Each row is a point. Each copy is the shape, with its points in the same order, stretched, turned, moved and blurred by noise. Some copies are also mirrored. Which?
In the rows, 128 means zero.

Shape:
[[145 117]
 [110 153]
 [168 121]
 [140  90]
 [102 111]
 [146 152]
 [ 54 135]]
Copy 1, 7 rows:
[[156 129]
 [ 81 115]
 [170 137]
 [188 118]
 [135  99]
 [116 139]
 [ 72  81]]
Copy 1 is: only turned
Copy 2:
[[101 128]
 [156 132]
 [ 93 140]
 [ 76 106]
 [116 102]
 [138 149]
 [163  93]]
Copy 2 is: mirrored
Copy 3 (7 x 2):
[[124 108]
 [147 151]
 [139  90]
 [ 98 107]
 [108 149]
 [158 121]
 [113 201]]
Copy 3 is: only turned
Copy 4 (7 x 2):
[[146 134]
 [ 78 124]
 [176 122]
 [141 167]
 [ 87 175]
 [128  99]
 [  7 189]]
Copy 4 is: mirrored

Shape:
[[118 170  87]
 [172  72 148]
 [131 125  84]
 [168 121 175]
 [ 84 144 102]
 [ 83 106 123]
 [ 92 114 123]
 [154  90 126]
 [186  99 132]]
Copy 1 (9 x 3):
[[151  71 120]
 [ 76 190  94]
 [152 115  97]
 [ 70 161 119]
 [170 109 154]
 [153 152 159]
 [149 147 153]
 [106 162  98]
 [ 82 155  86]]
Copy 1 is: only turned
Copy 2 (9 x 3):
[[179 108  86]
 [ 98 170 172]
 [156 138  79]
 [129 144 207]
 [159  66  66]
 [127  71  73]
 [129  70  86]
 [118 148 135]
 [123 190 176]]
Copy 2 is: mirrored
Copy 3:
[[120 177 171]
 [147 132  71]
 [105 165 132]
 [182 128 109]
 [ 94 126 164]
 [ 91  96 135]
 [103 100 140]
 [132 140  89]
 [155 168  84]]
Copy 3 is: only turned
Copy 4, 9 rows:
[[134  57  93]
 [201 172 159]
 [188  83 100]
 [129 162 167]
 [145 101  83]
 [172 150 100]
 [161 144 100]
 [197 144 138]
 [187 131 158]]
Copy 4 is: mirrored

Shape, 7 rows:
[[195 107  70 167]
 [138 112 118 121]
 [ 99 142 109 114]
 [ 89 138 161 132]
 [165 148  84 165]
 [102  99 127  91]
 [ 61  94 128 119]]
Copy 1:
[[201  98 120  64]
 [136 117 121 120]
 [118 113 136 183]
 [ 83 184 147 170]
 [168 113 155 104]
 [112 110 100 162]
 [105 164  89 215]]
Copy 1 is: mirrored
Copy 2:
[[ 85  77  48  65]
 [111 121 117 109]
 [144 120 159  95]
 [178 162 150 122]
 [119  67  76  61]
 [115 152 166 133]
 [136 190 165 105]]
Copy 2 is: only turned

Shape (9 x 6):
[[ 84  67 108 122 145 158]
 [105 119 120  66 182  97]
 [129 170 121  95 170  93]
 [194 153 157 162 130 165]
 [172 159 156 185 103 109]
 [142  52  93 112 137 134]
 [106 100  59  95 145 139]
 [167 139 155 136  75 154]
 [164 140 134 168 111 160]]
Copy 1:
[[ 88 171 145 124  83 124]
 [154 118 180 139 102  69]
 [177 107 167 133 164  83]
 [133  74 158  93 142 179]
 [135 109 103  59 171 167]
 [141 144 152 137  63 153]
 [152 153 144 174 121 113]
 [117  68  75 106 112 157]
 [121 111 126 100 146 171]]
Copy 1 is: only turned
Copy 2, 9 rows:
[[119  78 121 145 124 110]
 [116 121 136 127 134  54]
 [131 169 152 112 119  83]
 [156 158 128 145 185 168]
 [170 156 173 107 155 173]
 [125  87  97  90 155 116]
 [103 112  88 106 112 111]
 [185 154 115 129 145 159]
 [162 144 123 134 148 170]]
Copy 2 is: mirrored
Copy 3:
[[136 189 115 203 139 198]
 [109 116  65 155 175 186]
 [ 98  68  90 134 184 122]
 [147 155 154  91  99  52]
 [ 85  98 185  67  98  83]
 [129 166  95 195  71 178]
 [122 145  74 231 160 147]
 [ 81 174 177  77  81  65]
 [127 148 168 115 100  61]]
Copy 3 is: only turned

Shape (11 x 6):
[[ 72 140 137 140 163 125]
 [167 182  98 147  93 168]
 [160 159 152 169 103 194]
 [124 112 173 124 157 113]
 [ 69 142 155 153 142 120]
 [168 185 161 106  80  81]
 [117 162 169  74 108 106]
 [ 89 121 135 109 135  93]
 [227 153 141 139 103 146]
 [130 128 142 121  68  93]
 [ 63 149 154 142 152  78]]
Copy 1 (11 x 6):
[[113  79 127 145 130 145]
 [163 171 150 157  73 159]
 [190 151 131 173 117 190]
 [151 113 147 143 175 125]
 [148  66 128 140 141 157]
 [241 125 216 118 132 112]
 [203  94 201  95 157 138]
 [130  90 144 109 143 119]
 [197 204 172 167 126 131]
 [191 118 148  94 129 124]
 [150  48 146 136 139 122]]
Copy 1 is: only turned
Copy 2, 11 rows:
[[ 90 122 134  98 157  86]
 [105 143  60 192  76 125]
 [ 52 117  70 194 121 141]
 [108 122 148 108 153 158]
 [ 58 108 122  92 147  99]
 [109 161  56 123  61 151]
 [118 137  66  86 122 141]
 [132 113 129  76 121 115]
 [125 155  99 203  82 192]
 [102  94  89 108  66 150]
 [ 80 126 139  62 136  80]]
Copy 2 is: only turned
Copy 3, 11 rows:
[[157 136 155 150 154 114]
 [ 99 109 115 101 180  74]
 [ 80  79 148 109 137  99]
 [118 133 141 167 125 153]
 [154 144 164 148 131 101]
 [107 186  77 156 124  88]
 [147 165  83 154 104 121]
 [151 172 126 140 127 137]
 [ 52 105 101 127 151 119]
 [118 179 114 117 103 117]
 [169 182 159 169 134 100]]
Copy 3 is: mirrored
Copy 4 (11 x 6):
[[105  79 164 132  81 106]
 [ 66 146 134 178 143 139]
 [ 35 136  79 141 123 130]
 [109 108 127  95  94 159]
 [107  73 145 146  65 116]
 [122 162 163 166  94 218]
 [133 151 164 117  67 161]
 [148 101 163 138  84 140]
 [ 59 173 100 129 161 206]
 [148 143 114 182 102 182]
 [127  64 183 158  59 138]]
Copy 4 is: only turned

Shape (14 x 8):
[[183 115 128 150 120  98  98  91]
 [ 92 172 197 167 175 133 150 152]
 [109 166  79  69 129 103 112 147]
 [117 118 117 116 122 108  85  82]
 [131 118 105  99 138 132  81 149]
 [217  76 157 155 133 135 151  85]
 [163 189 114 169 159 145 140 136]
 [177 111 163  78  90  93  47  80]
 [118 165  92 102 157 150  80 113]
 [128 132 102 141 135  96  97 151]
 [158 114 116  95  82 134  90 115]
 [117 149 129 168 172  88 144 124]
 [ 81 195 179 169 111 188 136 125]
 [126 181 114 151 164 136 163 107]]
Copy 1 (14 x 8):
[[160 107 171 120  99 117 183 101]
 [ 58 172  93  68  53 201 101 157]
 [118 100 122 169 123  57 109 156]
 [ 88 116 171 146 143  98 152  86]
 [139  55 146 147 136  96 139 123]
 [212 147 145 104 136 178 152 104]
 [140 105  69  87  77 116 156 132]
 [157 100 211 218 106 144 189 131]
 [ 97  71  90 157 140  80 147  96]
 [119  76 163 101  94  85 157 126]
 [160  90 167 179 154 123 173 148]
 [ 86 150 121  62  76 106 124 109]
 [ 37 154  81 110 112 213 157 167]
 [ 99 152  60  87 109 113 115 113]]
Copy 1 is: mirrored
Copy 2, 14 rows:
[[187 108 135 155 174 131 169 172]
 [142 151 164  94 141 230  65  94]
 [100  96 123  59  97  99 132 150]
 [126  77 156 136 172 108 129 166]
 [124  90 104 120 138 137 106 144]
 [231 138 137 209 135 166 138 157]
 [185 170 120  95 156 153 137 114]
 [143  84 141 146 171 102  86 240]
 [137  94 116  88 166  97  84 141]
 [133 106 116 116 153 152 174 144]
 [121 116 112 152 137  97 126 187]
 [171 115 163  97 154 180 165 113]
 [101 186 151 106 163 150  58 119]
 [170 148 159  85 141 137 133 117]]
Copy 2 is: only turned

Shape:
[[103 140 102 136 133  93  89 115 126]
 [131 125 140 128 194  98 171 151 165]
 [170 141 148 129 163 169 142 103  97]
 [207 104 144 169 100  99 123 186 109]
 [ 64 176 135 149  74  91 142 110 135]
 [123 167 164  81 113 144 159  87 183]
 [171 126 128 123 157  93 160 154 111]
 [ 82 137 111 127 147  87 106 138 183]
 [ 83 139 148  91  97 114 129 141 118]
 [176 117 143 129 143 122 172 120 111]
 [130 175 161 101 102  94 137 103 110]
 [143 182 121  97 160 134  93 172 102]
 [144 122 183 151 141 150 135 137 138]
 [129 136 170 111 165  95 141 124 150]]
Copy 1:
[[ 81  95  84 129  83 119 125 110 106]
 [156 132 147 174 144  96 119 178  68]
 [140 173 173 105 141 144 159  82 125]
 [159 175 171  40 134 137  84 233  81]
 [ 84  99   7 148 121 130 150 129 109]
 [167 109  64 143 195 114 169  92 116]
 [168 153 160 114 122 127 132 173  86]
 [103  73  74 179 113  96 101 148  88]
 [110  76  93 170 137 131 149 151 137]
 [159 175 150  90 133 115 143 155 106]
 [128 104  75 107 166 143 193 103  93]
 [159  96 179 165 133 194 141  88 106]
 [119 147 157 118 179 118 121 162  98]
 [125 104 126 142 179 101 155 147  68]]
Copy 1 is: only turned
Copy 2:
[[114  91  92 114  86  88 150 114  93]
 [125 139  55 207 135  80 145 149 185]
 [108 125 113 154 116 189 136 104 174]
 [145 191  95 112  64 130 105 104 160]
 [112  96 120 156 117  47  89  85  24]
 [117  89 140 156 175  87  76 159 115]
 [146 151  42 160 118 131 126 131 161]
 [129  91 101 149 108  39 144 151 112]
 [175  84 132 126 156  79 111 109  79]
 [116 162  77 152 139 143 124 120 172]
 [122  80  88 128 138 107  69 106  91]
 [178  75  90 141  64 179 121 127 123]
 [106 132 150 161 115 109 118  94 173]
 [117  94  82 157 142  74 115 127 164]]
Copy 2 is: only turned
Copy 3, 14 rows:
[[ 62 129 148 126 161 157 114 148 113]
 [160  98 180  50 135 159 119  73 115]
 [163 114 110 156  83 108 114 152 112]
 [135  78   9 132 124 153 127  53 125]
 [ 70 239 147 155 174 164 156 108 143]
 [145 177 158 117 144 123 189 137  86]
 [132  96  91  67  93 159 126  96 118]
 [ 73 126 200  83 182 154 128  94  87]
 [ 86 155 153 138 115 151 192 114 127]
 [171 103  87 105 107 122 132 129 137]
 [107 170 107 130 105 177 180 152 116]
 [ 75 131 122 126  46 150 130 108  86]
 [170  96 132 160 131 136 154  82 102]
 [136 104 158  91 124 176 163 104 110]]
Copy 3 is: mirrored
Copy 4 (14 x 9):
[[122 121 119 157 122  70 115  74 130]
 [168  88 135 107 128  48 168 149 119]
 [134 165  65  75 100 121 156 156 141]
 [200  48  45  96 154 226 155 103 179]
 [162 175 223 170  98 142  91  91 100]
 [171 180 213 102  81 101  88 164 167]
 [171  96  84 113 159 123 165 143 156]
 [144  92 176 159 118  31 103  94 118]
 [132 127 166 165  97 131 104 144 131]
 [151 123 103  86 147 154 168 152 149]
 [170 179 151 137  86 135 115 130 164]
 [163 124  41 151  98  87  91 135 151]
 [182  96 119  80  77 128 146 140 134]
 [183 112 141 109  88  57 162 141 158]]
Copy 4 is: only turned

Shape, 14 rows:
[[161 109  84 112 107  90  72 113 109 117 109]
 [117 159 143 157 114 165 111  70 130 148  77]
 [133  77 144 151 152 110  95 128 103 133 169]
 [180 107  96 192 138 145 162 168 108 106 112]
 [119 108 134 144 203 123 103  71  68 133 137]
 [173 169  92  68 122 217 133 111 123 124  66]
 [123 152  60 121 154 123  86 112 121 159  85]
 [138 140 138 138 118 179 141  88 144 177 173]
 [ 99 158 127 103 138 186 123  75  73  86 131]
 [181 199 120 118 107 145  54 160 131 120 102]
 [179 143  42 150 177  82 146 133 146  92 109]
 [124  80 140 123 142 149 114 151 109  73  98]
 [165 164 141 120 107 134 107  93 143 164 136]
 [ 99 138 169  99 111 119 181 117  67 100 125]]
Copy 1, 14 rows:
[[174 135 161 153 134 170 111 112 196  77  84]
 [100 164 119 140 149 183 130 140 167 181 150]
 [132 186 177 128 118 127 116  71 176 112 122]
 [143  70 113 112  94 166  55 143 132 133 174]
 [151 215 188 166 132 100 126 117 168 123 163]
 [187 118  24 133 161 139  94 199 112  92 116]
 [148 161 142 130 149 151 143 187 181  62 118]
 [ 67 173  95 115 146 143 101 136 112 114 135]
 [169 172 134 154 175 133 136 126  90 147 140]
 [131 124  91  88 199 161 118 115 200  75 139]
 [175  41 151 155 132 123  60 212 134  95 120]
 [208 142 137 119 120 118 121 103 142 159 107]
 [ 83 148 105 137 170 139 111 117 170 102 126]
 [157 117 117 157 119  93 171  97  74 186 142]]
Copy 1 is: only turned
Copy 2 (14 x 11):
[[141  82 120 146 180 148 102  80 119 112 115]
 [132 147 108  91 125 138 112 107 172 103 158]
 [ 92 106 154 130 130 130  92 111 103 139 120]
 [145  94 105 126 154 142  66 135  96 186 172]
 [116 116 125  75  94 135  72 109 120 117  94]
 [167  81  88 109 146 172 170 106 100 123 187]
 [158  79  57 142 130 124 113  92 138 111 137]
 [ 91 144 136 119  95 173 146 132 128 154 143]
 [112 116 120  40 127 134 133  97 137 134 119]
 [126 114  69 152 191 127 133  32  99 114 193]
 [185 108  60 150 180 129  86  99 110 184 110]
 [140  87 152 105 164 100 109 127  91 134 147]
 [107 146 115 134 149 172 137  97 127 119 143]
 [ 86 104 128  54 169 145 108 174 130 127 121]]
Copy 2 is: only turned
Copy 3, 14 rows:
[[ 96 146  92 135 149  83  86 181 124 101 115]
 [ 91 106 188 113 163 149 142 196 123 115 184]
 [160 165 155 121 114 136 140 102 156 132  71]
 [158 117 109 197 163 166 129 172  90 203  51]
 [194 140 187 138 112 107 179 124 178  85 127]
 [ 38  55 114 222  67 102 154 229  85 127 190]
 [ 82 166 110 162 156 111 134 158  91  95 205]
 [ 97 107 208 169 138 148 143 107 118  78 120]
 [157  57 148 154  54 154 130 190 141  66 176]
 [ 59 125 128 203 123 129  59 188 142 188 203]
 [122 119  26 231 213 112 114 102 124 147 119]
 [142 107  76 113  70 128 139 181 134 191 100]
 [ 80 111 182 174 161  97 107 139 139 105 155]
 [213  26 132 104 107 104 111 144  96 119 143]]
Copy 3 is: only turned

Shape, 17 rows:
[[142 156 119 130 116 120 179 151  87 107 199]
 [108  90 163 189 135 157 154 109 177 100  90]
 [ 95 119 149  93 173 139 103  74 174  86 123]
 [156 172 163 164 118 150 140 109  44 111 179]
 [ 98 126 173 127 109 145 168  68 194  43  88]
 [145 125 130  80 158  83 193 108 125 101 110]
 [ 91 116 154  62 184 106 185  81 154 130 129]
 [148 128  77  92 152 146 163  95 121 155 154]
 [127 116  98  90 101 117 141 136 119 178 156]
 [112 161  95  90 161  63 153  75 149 148 135]
 [ 90 135 186 122 126 142 160  99 157  94  60]
 [101  62 146 160  87 147 121 130 153 110 105]
 [154 152 112 133  99 155 162 136 100 153 159]
 [138  74 151 165  99 148 116  95 138  98  99]
 [113  99  59 154 117 167  94 168  94 139 121]
 [183 158 173 149 119 156 124 147 121  96 142]
 [136 141  87 107 151  98 161 143 126 177 175]]
Copy 1, 17 rows:
[[156  98 125 126 112 199 147  93 164  74 129]
 [ 96 108 133 177 186 124 132 148 145 147  74]
 [111 140 108 192 105 128 169 179  77 109 126]
 [176 108 132 200  85 200 110 105 182  96  98]
 [ 87  98 123 221 184 102 169 125  86  78 100]
 [161 155 124 150 146 140 177 131 108  64 167]
 [166 162 122 147 123 123 216 142  66 107 167]
 [203 110 118  89 102 140 143 160 109  81 134]
 [177 152 134  91 103 133 111 118 107 123 142]
 [174 152  93 129 121 168 155 156  43 109 171]
 [117 127 113 208 173  87 147 120 114 105 139]
 [ 91 150 130 153 162 106 103 120 142 139  62]
 [185  92 143 118 116 150 102 111 155  99 122]
 [109 146 140 186 157 115  96 149 136 127  51]
 [150 109  60  85 113 115  59 136 186 103 106]
 [128 108 179 199 126 179  94 140 181 106 122]
 [180 140 131  78 106 181 139 139 115 121 161]]
Copy 1 is: mirrored
Copy 2, 17 rows:
[[115 149 168 191 134 101  96  73  75  91 143]
 [ 99 171 133 100 164 179 148 235 138 144  94]
 [164 137  83 106 167  99 166 212  72 187  88]
 [104 113 155 186 196  88 159 101 121  59 140]
 [179 118 180 125 162 178 151 231  60 170  37]
 [157  99 138 130 153 160 104 141  32 125 164]
 [107 121 119 112 203 111 131 155  24 194 144]
 [116 118 147  58 146 105 159 101  92 121 164]
 [106 124 143 107 123 130 136  63 149 157 173]
 [118 106  58 121 125 162 152 102  16 142 154]
 [128  87 168 131 160 173 156 229  88 151  91]
 [138 179 161 117 139 170 138 179 193 163 116]
 [ 93 110 178 107 128 125 128  75 135  93 140]
 [145 154 136  95 162 176 165 182 186 123 117]
 [128 174 167 107  60 131 168 161 215 112 179]
 [136 102 113 123 152 107 101 134 152  99  94]
 [ 79 147 101 114 110 118 106  59  91 139 178]]
Copy 2 is: only turned
